Each point is reached from the start by the listed moves, each made once or not at all, plus a little noise. Say if it took an odd or an even number of moves. Then give how often each move was made.
In the rows, 128 means zero.

Moves:
(1): [131 137 149 149 122 107]
(2): [192 149 131 132 199  90]
(3): [150 136 136 116 164  87]
Start: [111 139 145 120 125 145]
Points:
[136 154 174 129 156  83] => even (1, 0, 1)
[115 148 166 141 119 124] => odd (1, 0, 0)
[111 138 145 120 124 146] => even (0, 0, 0)
[199 176 176 133 226  46] => odd (1, 1, 1)
[175 160 148 123 195 107] => odd (0, 1, 0)

Moves:
(1): [139  85 127 133 124 160 122 121 126 134 138 153]
(2): [146 124 144 151 135 119 120 133 126 116 118 135]
(3): [113 122 120 139 123 173 142 124 116 149 134 124]
(4): [108 147 125 107 116 146 140 145 142 160  99 124]
(5): [116 153 133 145 137 155 120 123 117 154 103 126]
(6): [128 126 124 128 132 139 142 117 131 149 132 139]
(7): [110 135 119 123 122 122 125 117 137 116 125 108]
(8): [181 136 122 124 116 137 144  95 115 140 138 140]
(9): [114 130 145 131 123 135 121 121 141 147 126 138]
Start: [113 114 113 138 126 120 135 129 122 140 129 130]
Points:
[ 64 112 123 151 109 249 139 121 121 243  90 155] => odd (1, 0, 1, 1, 1, 0, 0, 0, 1)
[ 92 131 106 116 118 147 159 133 138 192 103 136] => even (0, 0, 0, 1, 0, 1, 0, 0, 0)
[ 79 124 131 154 115 191 161 128 135 219  98 149] => odd (0, 1, 1, 1, 0, 1, 0, 0, 1)
[126  97 121 150  90 216 153  87 127 207 112 155] => odd (1, 1, 1, 1, 0, 0, 1, 1, 1)
[128 126 126 137 103 212 143  94 122 234  95 169] => odd (1, 0, 0, 1, 1, 0, 0, 1, 1)
[ 77 114 127 141 117 214 139 115 138 245  89 169] => odd (1, 0, 0, 1, 1, 1, 0, 0, 1)
[ 84 110 124 151 117 172 142 118 123 178 134 137] => even (0, 0, 1, 0, 0, 0, 0, 0, 1)

Moves:
(1): [108 129 116 122 113 137 130 130 128 145 134 128 128 112 136 134 134 141
 124 125 105 102]
(2): [121 139 120 135 118 128 118 117 123 129 139 114 125 121 138 152 126 114
 115 127 140 126]
(3): [148 193 122 100 118 125 125 122 137 140 122 129  99 138 141 130 124 162
 126 117 135 124]
(4): [125 116 110 129 114 111 124  99 115 142 115 135 138 129 141 117 119 133
 124 152 114 114]
(5): [133 122 118 120 151 126 118 143  91 125 133 149 124 129 102 128 150 121
 146 119 137 129]
(6): [127 118 122 128 135 140 121 127 116 132 143 128 137 124 134 128 133 116
 126 128 127 131]
(7): [128  96 129 125 129 108 120 114 134 143 131 131 124 112 151 128 126 121
 147 138 145 130]
(8): [157 139 120 143 123 129 128 133 126 124 147 145 111 118 105 117 101 127
 138 126 116 117]
(9): [129 142 106 108 121 142 116 130 128 120 119 126 133 122 134 124 136 145
 138 143 145 127]
(10): [132 132 133 122 127 130 127 114 142 127 142 103 139 139 123 147 145 127
 112 117 113 123]
(11): [115 122 137 152 156 119 137 110 150 119 175 148 107 152 126 136 162 126
 113 102 124 142]
(12): [109 111 143 119 124 158 106 125 121 126 125 112 126 151 143 158 130 132
 133 133 155 128]
(13): [110 132 132 122 127 134 116 126 146 132 112 125 131 128 129 131 132 121
 125 127 104 129]
(14): [125 111 134 109 130 135 136 128 138 112 120 151 131 135 130 116 133 128
 134 129 112 133]
(15): [121 126 146 129 107 130 129 150 145 142 120 121 147 142 113 130 113  87
 143 118 153 134]
(16): [137 126 110 134 108 134 116 132 125 117 153 115 123 149 118 133 126 124
 117 122 143 158]
(17): [106 132 125 123 123 148 145 128 142 144 125 134 140 114 127 127 140 122
 137 132  89 142]
(18): [113 120 133 135 127 123 120 109 129 136 167 135 135 116 124 122 117 126
 133 125 124 142]
(19): [125 127 147 112 119 135 130 124 126 134 132 131 108 129 132 116 143 112
 123 116 136 136]
(20): [123 138 109 124 120 152 108 122 117 118 127 115 138 115 140 145 143 145
 131 112 120 115]
Start: [130 107 146 132 130 125 128 127 120 119 122 120 118 152 144 124 132 160
 121 128 128 115]
Points:
[101 123 173  70  68 123 110  81 169 172 181 109 104 139 181 147 140 127
 128  91 140 110] => odd (1, 1, 1, 0, 0, 0, 1, 0, 0, 1, 0, 0, 0, 1, 1, 0, 0, 1, 1, 0)
[129 128 129 119 106 152  59  27 120 145 210 103  62 170 213 191 176 166
 101  90 145  92] => odd (0, 1, 1, 1, 0, 1, 1, 1, 0, 1, 1, 1, 0, 0, 0, 0, 0, 0, 1, 1)
[119  76 132 134 107 120  96  85 114 157 200 146 100 148 133 140 186 121
 145  73 111  80] => even (1, 0, 0, 1, 1, 0, 1, 1, 0, 1, 1, 0, 0, 0, 1, 0, 0, 0, 1, 1)
[ 94  38 126  99  68 193  48  72  89 146 221 116 146 153 144 171 156  71
 160 100 128 158] => odd (0, 1, 0, 1, 1, 1, 1, 1, 0, 1, 0, 1, 0, 1, 1, 1, 1, 1, 1, 1)
[ 71  34 180 124  96 153  75  60 160 140 182 157 106 171 168 132 144 110
 159  97 123 125] => odd (0, 0, 0, 1, 0, 0, 1, 1, 0, 0, 1, 1, 1, 1, 1, 0, 0, 1, 1, 1)
[ 99 135 112  95  85 174  85  59 145 113 183 104  98 225 188 185 199 223
  82  83  97 103] => odd (1, 0, 1, 1, 0, 0, 0, 0, 0, 1, 1, 1, 0, 1, 0, 1, 0, 0, 0, 1)
[127  89  86 143 112 165  72  88  87 135 249 107 136 108 128 170 159 123
 140  94 102 152] => even (0, 1, 0, 0, 1, 1, 1, 1, 0, 1, 0, 0, 0, 0, 0, 1, 1, 1, 0, 1)
